Each row is a point. The last column is the point's height on a tilted bowl or saddle (a function of degree 2), plus a little noise. Along how many of its main directions does it bend up, bend down or stay straight?

Points, 15 rows:
[[  0 -11  25 -13]
 [-31  17  13  10]
 [-12 -32 -17 -20]
 [-24  19 -11 -19]
 [ 31  18  12  -5]
 [-10 -26 -27 -24]
 [ -9  28  -9 -14]
 [-58 -60 -21 -23]
 [-20  56  43  46]
 [-58 -17 -12 -10]
 [ -9  40 -43 -60]
 [-45   0  11  19]
 [  5  -4 -36 -17]
 [ 14  23 -40 -15]
 [-29  20   7   5]]
Directions: 1 up, 1 down, 1 straight

Points, 22 rows:
[[ 15  14  10  53   0]
 [ 18  17 -39   2  21]
 [ 13  -3  16  10  20]
 [-60 -24 -25  33 -60]
 [-19 -10   8  -1   9]
 [ -3  -4  15   6  17]
 [-26 -11  -7  -6   0]
 [ 28  -2  15  46  25]
 [ 13  -6  10 -44 -18]
 [ 35 -25 -21  -1  34]
 [  6 -31 -22   3   8]
 [-20  30  30  21  35]
 [  5  20 -16 -19  16]
 [-11 -10 -38 -12   7]
 [ 40  -6 -10  34  26]
 [  6  25  -8 -12  14]
 [  2 -47 -28  34   2]
 [ 22 -29  19  -2  25]
 [ 17   8 -33 -35  20]
 [-15  -8  -4  -1   5]
 [ 50  18  22  24   4]
 [  4  18 -51 -17  37]]
Directions: 2 up, 2 down, 0 straight

Points:
[[-10  12   3   0   9]
 [ -8  -8 -10  41  29]
 [ 11  16  -8  16  19]
 [ 20 -17  20   3  26]
 [ 15  28  13  18  28]
 [ 16  -8  17   9  19]
 [  2  37 -26   7  34]
 [ 22  -2 -25 -51  60]
 [-17 -17  53  12  42]
 [ -1   6 -36   2  24]
 [ 17  -4  -7  10  19]
 [  5  19   2  18  19]
 [-18  -7  -8 -12   0]
 [ 13  -8 -14   0  18]
 [ 18  -6  -9  53  39]
 [-18  21   2   0  15]
 [-20   3 -11   3   6]
 [-36 -35  19  23  21]
 [  7   2  30  -9  21]
 [-22 -10 -32   0  12]
 [ 30  13 -27  -3  37]
 [ -3 -10  24 -30  14]
 [ 48  50 -20   8  53]
 [  6  60   9   3  59]
 [-27  11  12  46  46]]
Directions: 3 up, 0 down, 1 straight

Points:
[[ 13   3  33   1   1  47 -25]
 [  5  43  29  38 -17   0 -33]
 [-33   5 -36  24   7  -9 -17]
 [ 19  24 -10   3   8  37 -18]
 [ 27  -9 -12  11   2 -19   7]
 [ -8  18  -7 -17   6   2  -5]
 [ -2  23  13  28  -4 -19 -10]
 [ -4 -13  12   0  22   5  -7]
 [-45   6 -30  18   8   0   0]
 [ 24   3  -1  14  -3  13   5]
 [-23  30  17   6 -13   6 -10]
 [ -7   2   0 -56  -9  40 -30]
 [ 12  -5  32  29  33  24 -27]
 [-48  -6 -27   8  12 -12  -1]
 [ 15  -4  60  17  32  30 -53]
 [  1  -9 -36  28 -10 -15 -25]
 [ -7  -5  13 -55 -20   4 -26]
 [ -2  30 -12  13   6 -15 -15]
 [  4 -18 -37  25  13  27 -27]
 [-10  29   0 -41 -12  -2 -15]
 [ 11  -7 -21  -8  41 -12 -34]
 [-10  32   5  17 -48   8 -28]
 [-11  -1 -29   1 -23   7 -12]
 [-18  25  -6   3  25   9  -9]
 [ 20  -4  13 -14  31   7 -19]
 [-23  13   5   1 -40  28 -18]
 [-24  -6  20  19   6  16   1]
 [-26 -30 -16 -51 -41 -34 -60]
 [-48  -2   4   7  -9 -26  -5]
 [  4  15 -24   6  45  20 -36]
 [-15  28  38 -23  31 -28 -38]
 [  8  30 -14  22 -22 -17 -12]
 [-25   2 -13   5  23  13   2]
 [ -6   4 -19 -35 -29  16 -14]
 [-10   4  17  22 -17 -39 -10]
 [ -5 -12   1 -42 -29   0 -16]
 [-10 -47   5  36   4   4 -22]
 [  2 -16 -14 -25  15   0 -15]
 [ 12 -10 -33  14 -41  32 -23]]
Directions: 1 up, 5 down, 0 straight

Points, 42 rows:
[[  5  -5  -5 -40  28  28 -13]
 [ 22 -31  -7  43  -4  -3  10]
 [-42 -18 -38  46 -14 -21 -20]
 [-12  23  29  -7  11 -13  -6]
 [-28  29  -9   4 -12  -8 -17]
 [ 16 -10  19 -10  36   0   9]
 [ 10 -11  -1  -8  -6 -11   1]
 [-37 -22  11   1  36 -13 -18]
 [ 10  25 -39  16  55   2 -32]
 [-16 -34  18   3  17   8   7]
 [ -9  21 -16 -11  18  -8  -9]
 [ -5  16 -43  -8  49   7 -37]
 [ 11  -5 -14  27 -19 -23 -14]
 [  6 -22  -9  19  17  29  17]
 [-32  -2 -37  -9  -1  20 -18]
 [-29 -30 -20   7 -13 -15 -17]
 [ 30 -30  16  19  36   1  24]
 [  1 -10 -16   0  20   1  -1]
 [ -4 -11  49   4  18  11   8]
 [  9 -25 -31   5   5 -19 -14]
 [-10   8  21  49  -4 -36 -13]
 [ 12  10   9 -29  -8   6  -5]
 [ -4  -3  21 -23 -24  -6  -2]
 [ -5  37 -16 -27  27 -32   6]
 [ 30  -2 -14   8 -12  13  -8]
 [  1  25  18 -32  -1  22 -22]
 [  2  18  -2   7  49 -40  14]
 [ 10  12  -7 -13   6 -26   1]
 [ 10 -32 -11   5   9   4   8]
 [ -1   4   9   1  60 -21  -4]
 [-17 -12 -14 -22   9  -6  -6]
 [-20 -15   2 -50 -23  22   1]
 [-31 -26  -1 -29  -8  -2  -7]
 [ 43 -20  -2  -9 -40   1  -8]
 [-19 -26   2   3 -10 -17  -9]
 [-32  21 -22   6  32 -12  -5]
 [  9   7 -19 -32  -4 -14 -12]
 [ 30  -9   1 -24   2  -4   4]
 [  4  21  -2  -7 -27  10 -26]
 [ 25  35 -23 -17 -10  22 -60]
 [-22  10 -15  -5 -44   5 -30]
 [ 20   1   9  19  32  -9   9]]
Directions: 1 up, 3 down, 2 straight

Points:
[[ 48  41   8   6 -43 -15  60]
 [  3 -30 -11  29  11 -25  25]
 [-12 -19  47  19 -35 -36  57]
 [-18  39  12  -8 -23  52 -42]
 [  8  -4  15 -12   7  -5  -8]
 [  4 -17  18 -41 -25   6 -12]
 [ 16   0 -35  -5 -22 -32  19]
 [  0 -12  24 -21  28  10  -8]
 [ 19   1  -2 -10  -8 -26  10]
 [-40  35 -33  10 -27  30 -56]
 [ 36 -20  -4 -13  12 -23   8]
 [-31 -32   6 -15 -36 -10  -3]
 [  5   4   5   6   8 -28   3]
 [ 40   0  49 -20  44 -12 -49]
 [-27 -24 -21  17 -17  30 -38]
 [ -8 -25   0 -14 -24  17 -19]
 [ 50  11 -33  -9   2   5  -7]
 [  3  18 -18   1  12   3 -14]
 [-25  21  27  -4  -6 -60 -22]
 [ 28  16  14   9  25  38 -13]
 [-14  11 -19 -11   4 -22 -16]
 [-14 -17 -29  -9 -26   8 -37]
 [-13 -10   5  35  12 -27  28]
 [  7 -22   5 -40  -7  14  -7]
 [  5  15   5   5  13   0 -11]
 [ -8   7  -5  -2   5  -9 -12]
 [-18  25 -25   6  33  56 -22]
 [  7 -15 -13 -30 -13   8 -16]
 [-32  -2   9  44  17 -26  29]
 [-33   7 -13   3   2  -3 -27]
 [-26 -22  17   7   3   2   3]
 [ 13   1  16 -13 -24  -3  -1]
 [ 14 -27  11  38  52 -20 -11]
 [-16  17 -22  -5 -11 -10 -21]
 [ 12  15 -29   2  -5  21 -19]
 [ 24   0  -8 -35  25   4  -5]
 [-45 -12   4 -17  16   7 -30]
 [ 11  25   6   3  25  26 -12]
 [ -2 -13   5  -8 -14   1  -4]
 [  8 -21  23  23  23 -19  10]]
Directions: 3 up, 2 down, 1 straight
